Every row gives one point. To make a cloud, some directions were put in groups of two or more. Within a group, all points are equally far from the middle, so they leave a hole (a ring in 2 directions, a hollow ball in 3). The other directions are filled evenly. Then the cloud was stretched, turned, moved and blurred a little. How many holes are there, and how many directions does each take, smallest first?
(in the rows, 128 means zero)

Cloud, 13 rows:
[[195 109]
 [126  49]
 [123  95]
 [ 99 141]
 [195 124]
 [169  62]
 [115  49]
 [122  48]
 [ 99  71]
 [ 96  92]
 [102 122]
 [123 148]
 [110 145]]
Holes: 0

Cloud:
[[150 122]
 [117 162]
 [184 175]
 [ 83  72]
 [183 105]
 [134  60]
 [151 175]
 [128 182]
 [ 81 103]
 [162  99]
 [141 177]
 [188 132]
 [141 185]
 [ 72 127]
 [ 78 200]]
Holes: 0

Cloud, 20 rows:
[[170 181 104]
 [151  71 127]
 [ 89 185 187]
 [173 155  73]
 [ 96  81 124]
 [148  78 138]
 [113 141 227]
 [124 184  99]
 [138 153  47]
 [189 123 105]
 [168  78 115]
 [166 142  46]
 [104 117 183]
 [ 93 191 171]
 [178 139  63]
 [152 105 179]
 [138  98 174]
 [121 187 107]
 [167 115 180]
 [132  85 155]]
Holes: 1 (2)

Cloud (29 x 4):
[[ 96 137  70  92]
 [122 134 102 207]
 [168 126 167 173]
 [168 173  66 117]
 [192 117  87 142]
 [ 60 144 145 147]
 [127  60 106 108]
 [104 122  80  82]
 [185 182 132 105]
 [155 165 106  78]
 [152 167  83  85]
 [ 86 113 140 187]
 [201 136  94 132]
 [129  67 134 100]
 [ 64 162  79 130]
 [ 97 180  63 120]
 [135 209  98 188]
 [117 179  60 112]
 [ 84 198  78 139]
 [125 217  93 175]
 [136  66 142 108]
 [ 73 168 153 130]
 [ 75 169  71 124]
 [ 72  94  84 155]
 [182 152  67 140]
 [139 219 145 151]
 [ 55 164 104 141]
 [158 169  78  93]
 [ 53 126 119 160]]
Holes: 2 (2, 2)

Cloud (31 x 4):
[[185 127 128  72]
 [172  43 151 148]
 [133  83 131 200]
 [129  71 159  87]
 [163 176 152 143]
 [147 156 138  88]
 [111 102 143 225]
 [ 95 123  99 185]
 [ 73 104  97 160]
 [139  61  99 116]
 [ 78  78  91 145]
 [137 195 116 162]
 [169  81 199 147]
 [100  79 175 210]
 [140 118  97  90]
 [136  76 160 177]
 [ 97 148 192 130]
 [ 75 165 141 151]
 [143 156 164 119]
 [ 85  86 150 203]
 [120  34 157 152]
 [102  67 117 114]
 [205 130 145 176]
 [ 97  26 112 120]
 [133  83 194 141]
 [174  53 105 183]
 [146  92 141 181]
 [ 61 148 125 190]
 [113  79 170 183]
 [184 138 135 175]
 [ 97 156 173 147]]
Holes: 0
